Each row is a point. Before rounding, the points of a table are all equally far from one centre. They may lie mostly on one side of it. Write the centre, to within rounding.
In the rows, 128 means zero.

Points (8 x 2)
[[152  97]
 [149  96]
 [107 159]
 [175 150]
 [171 158]
 [134 174]
 [177 124]
 [123 171]]
Centre: [138 134]

Points (15 x 9)
[[152 151 126 133  91 139 138 154  76]
 [ 87 149 122 129  85 111 193 150  81]
 [128 175 115 130 111 115 160 120  71]
 [103  83 152 163 146 142 165 140 102]
 [118 134 130 137  74 186 145 149 109]
 [101 176 104  90 147 160 158 116 123]
 [162 141  65 106 107 165 169 128  94]
 [115 118 149 105 147 141 138 165  75]
 [144 165 122 130  94  91 179 116 160]
 [170 107 159 135 152 102 173 139 143]
 [109 138 114 135  96 182 202 114  75]
 [112 126 137 114  77 195 190 161 112]
 [116 154 109  96 137 142 120  91 114]
 [ 87 137 143 125  66 159 185 144  90]
 [182 101 133 126  78 122 166 165 132]]
Centre: [127 119 122 113 116 136 175 128 122]

Points (27 x 20)
[[172 106 167 142 131 165 171 102 117 116 130 151 136  34 100 155 139 126
  108 137]
 [132 114 101  93 119 117 137  81 127 146 167 167  86 100  53 122 109 139
  110 182]
 [149 104 135 165 121 159 103 138 126 136 153 155 138 141 125  76  51 124
  153 106]
 [154 146 111 149 156 127 165 113  74 121 125 145 136  68  40 169 125 117
  104 126]
 [204 147  95 118 163 101 108 117 148 158 107 172 109 106  64 136  99 101
   84 123]
 [158 121  96 160 111 122 129  85  86 162 107 208 106 125 125 119  51 105
   88 133]
 [160 124  81 141 105 119  61 108  58 163 102 185 119 129 117 140  79 118
  166 113]
 [134 114 113 122 158 143 152  82  77 108 125 154 110 179 124 116 122 135
   87 146]
 [131  97 131 145 129  92 146  75 119 149  91 104 142  80 100 165  76  94
  124 145]
 [200 175 114 139  98 113  98 111  98 106 131 138 104  72  87  87 110 122
  103 144]
 [176 133 119 104 127 117 116  91 169 157 111 169 139 172 114 122  62 132
  110 130]
 [154  87 145 149 158 141 109  59  89 138 148 161 103 147  89 100 161 130
  110 144]
 [168 153  89 135 157 158 129  83 128 163 159 158 107 103  97 175 162 148
  137 185]
 [175 101  87 155 179  90 164 110 110 153 125 204 118 134 109 123 126 125
  132 145]
 [202 167  99 147 116 158 113  98 143 113 164 138 102  92 106 181  72 114
  153 139]
 [147 146 122 176 123 116 154 139  98 184 141 167 134 100 112 182 103  91
  130  87]
 [148  91 132 141 151 127  88  83 102 140  97 114  91 124 118 206 111 103
  109 163]
 [172 128 158 179 109  95 132 155 138 154  99 155 142  70  81 152  72 113
  126 124]
 [151 172  98 140 111 152 113  76 122 120 151 133 129  98  70 119 115  78
  146 136]
 [184 100 144 110 116 226 125 105 117 134 104 189 138 126  79 103 105 138
  127 126]
 [162 103 147 164 148 103  84  61 105 124 154 144 102 141 107 114 121 105
  164 141]
 [151 162 111 164  84  89 130 123 128 112 124 166 142 116 104 129 139 121
   97 125]
 [146 107  69 156 137 116 117 139  79 154 145 178  98  98  88 148 124 113
  195  96]
 [149 101 145 167 109 114 108 138 127 163 138 167  95  88  69 158 112  82
   98  86]
 [175 101 116 103 133  96  94 114 123 138 156 192 138 109  90 124 125 104
  117 179]
 [207 122 130 116 143 103 139  47  78 118 122 164  86 101 128 145 153 130
  116 120]
 [146 118 103 129 166 186  73 109 129 125 101 202 112 154  83 147 127 162
  132 152]]
Centre: [158 120 122 133 134 142 122 112 108 147 118 146 108 103 106 136 102 149
 130 124]

Points (30 x 24)
[[164 129 135 151 162 115  98 110 157 145 121 168  90 110 116 185 138 108
  186 119  95 148 161 149]
 [162 155 117 166 156 104 113  94 178 113  93  95 139 103  88 152 109  92
  177 107  83 114 143 160]
 [196 148  65 128 150  52  82 127 121 122 123 134 108 111  95 164 125 126
  167 131  87 126 118 209]
 [148 157 102 141 152  87 122  66 180  77 140 150 110 100 115 178 111 133
  135 121 121 156 130 180]
 [174 134  92 156 188  86 146  96 166 109 117 103 133 104  83 151 148 128
  144 125 110 120 146 211]
 [186 131  72 164 170 127  94 106 114 122  98 121 103 110  85 138  84 138
  152 104 108 171 133 175]
 [138 117 115 177 168  91 107 110 141 112 122 127 100 118  46 165 138 138
  125 111  75  92 144 133]
 [149 146 115 172 158  67  97  83 153 158 113 110  91 120 120 102 133 107
  156 109 121  79 130 164]
 [126 174 106 139 190  70 100 116 154 133 111 141 110  74  81 160 142 160
  158 148 122  98 136 171]
 [138 143 102 148 106  73 129  81 143 103 127 145  96 103  82 174  92 133
  181  99  98  87 171 175]
 [139 120  66 149 177  98  67  75 119 139 127 101 128 110  99 199 115 124
  116 120 115 122 146 166]
 [194 116 103 173 153  71 126 142 129 140 155 160 112 114  94 166 106 117
  161 131 115 124 147 205]
 [184 149 105 153 162 100  77  69 172 127 139 157  91  98  96 130  93  92
  154  93 128 114 158 160]
 [159 125  82 162 167  84 124 110 174 109 149 141  79 141 109 136 137 116
  172 100 112 120 124 186]
 [154 118 126 158 128 140  79  87 154 109 152 123 143 139 100 152 118 158
  131  92  94 147 177 166]
 [105 142 113 161 157 115 123 122 160 145 123 132 100 125  96 213  97 122
  146 112 122 143 113 168]
 [135 139  81 161 175  90 129 110 145  70 124 143 121  76  75 173 118 132
  150 129  93 117 157 182]
 [187 169 115 120 170  79  87  80 165 129  97 164  92  97  83 169 109 156
  165 132 140 137 136 162]
 [177 125 129 158 146  81  91 116  97 132 119 114 122 106 137 186 162 113
  123 119 129 137 170 185]
 [144 112 162 123 160 100 137 113 148 141 118 155 108 112  86 129 107 140
  188 131 134 163 128 191]
 [178 143 128 162 148  65 105  87 128 101  97 150 101 104  76 175 116 158
  171 142 100 123 140 203]
 [155 139 115 160 183  74  83  95 150 138 135 140 106 153 100 190  93 120
  153 124 138 143 154 176]
 [164 124  90 154 162 169  80  81 150 114 130 160 119  80 103 138 115 102
  154  96 123 125 131 191]
 [166 143 124 157 100  84  95  73 143 153 146 210  86 126 104 143 122 114
  155 128 129 121 151 181]
 [172 136 134 167 172  93  80 141 108 114 106 134 117 146  95 140 108 133
  160  96 120 150 169 152]
 [152 142 122 138 111  63 119 103 166 125 128 124 143  87 100 181 104 127
  118 173 152 121  90 158]
 [151 121 112 148 154  62  81  90 109 140 128 134  92 111 123 186 100  96
  127  94 152 140 141 166]
 [139 160 135 169 147  87  64  97 133 124 126 126  97 111  60 182 114 139
  170 150 123 132 134 146]
 [157 150  88 166 173  79 127 105 156 141 143 163 110 115  66 184 111 133
  146 103 104 141 155 206]
 [145 138 121 119 152  96  79  78 188  95 156 121 106 118 129 152  77 126
  130 134 119 144 175 184]]
Centre: [150 139 105 121 129 109 108 111 137 132 113 139 116 118  96 141 120 120
 127 132 113 117 142 170]

Points (31 x 24)
[[151 101 102  81 197 148 120 135 136  48 136  90 153 126 110  91 118 150
  164 103 140  92 133  76]
 [119 132 132  91 124 127  95 156 108 102 122  70 152 143 116  64 112 169
  169 113 142 106 131 119]
 [118 100 140  39 196 130 110 139 105 125 132  97 118 146 117  96 151 145
  172  85 114  93  85 108]
 [ 84  97 139  84 182 118  80 146 146  90  85  84 170 144 150 119 136 173
  151 122 161  88 141 114]
 [102 122 123  97 166 122 103 126 136 119 145  94 186 200 130 102 154 162
  150  84 165 109  94 100]
 [ 81 118 145  88 161 125 105 140 141 152 111 132 161 153 103  87 108 147
  172 142 184 105 112  83]
 [143 161 155  88 190 134 108 132 104  92 123 131 169 155 141 110 112 120
  142 147 144  93 106  63]
 [ 98 130 111  77 163 118 130 119 117 108 107  69 193 130 150  99 174 141
  164 105 158  75 114  86]
 [129 113  84  90 152 123 104 126 127  83  95 112 174 164 160  76 139 148
  149 111 124  79 105  98]
 [ 86 128 129  97 137 125 148 114 141 104 150 103 151 171 161  83 123 156
  169 109 159  80 113 104]
 [144 124 123  37 168 144  84 148 126 108 144  88 168 129 110  80 109 167
  123  89 170 108 118 107]
 [136 139 100  71 199 107 103 142 155  83 155  84 166 143 132 102 119 175
  147  95 163  94 122 110]
 [103 108 133  88 148 145 139 139 105 122  99  73 177 167 149 105 128 151
  148 127 174  59  88  84]
 [ 95 103  98  95 174 126 132 119 119 110 123  95 153 164 152  52 132 134
  171 106 123  84 116  89]
 [110 136 152  49 189 129 116 157 135 123 151  90 168 153 153  94 143 201
  145 117 171  97  95  91]
 [110 119 112 102 179 140 121 139 141  99 134 128 176 190 121  88 121 119
  158 115 161  75  81  91]
 [119 108 132 100 174 137 132 137 150 101 130  84 159 164 165  66 166 144
  164 122 178 108 125  86]
 [109 137 146  64 207 121 111 159 143  65 103 101 182 144 138  83 108 157
  137 139 131  59  92 101]
 [131 141 119 125 138 115 111 127 120 113 124 116 185 158 147  53 145 119
  181 111 121 119 102 100]
 [ 79  86  90  95 170 157 131 135 124  94 144 109 168 169 121  80 130 145
  136  99 166  95 122 100]
 [102 106 106  63 162 126 118 136 132 113 121 115 183 162 142  79 149 136
  187  94 135  87  91 119]
 [131 113  84 101 170 126 110 145 139 137 128 109 136 176 133 102 139 157
  144  84 175  94 127  80]
 [122 113 117  63 165 108 111 105 149  65  86  86 146 158 114  98 104 153
  144 121 143  80 118  92]
 [100 141 116  90 150  73 114 158 134  93 134  85 152 139 141 104 124 146
  169  96 146  86 120  88]
 [128 114 105  77 175 141  91 129 171 125 125 100 169 145 120  94 169 149
  148  67 175  68 124  91]
 [137  93 109 102 131 112 136  99 123 101 140  64 184 163 138  81 151 150
  159 127 126 115 121 121]
 [142 108 115  63 143 125 125 125 160  96 141 125 170 159 133  95 173 158
  174 115 148  92 112  84]
 [ 91  90 114  61 175 132  87 148 176  76  76  73 163 141 119 108 153 172
  152 102 135  89 107 121]
 [100  89 128  81 167 157  70 122 120 103 126 100 152 171 124 107 143 176
  151 111 141  74 111 127]
 [ 99  99 124  76 174 119 116 136 130  94 133  77 144 168 168  81 117 152
  160 137 147  99 116 107]
 [136  89 149  69 125 144  97 143 119  88 114 116 148 132 124  63 142 124
  153 101 155  86 111 121]]
Centre: [121 116 149 117 172 147 138 132 155 128 114 103 164 105 120 114 125 157
 122 103 112 116  95 103]
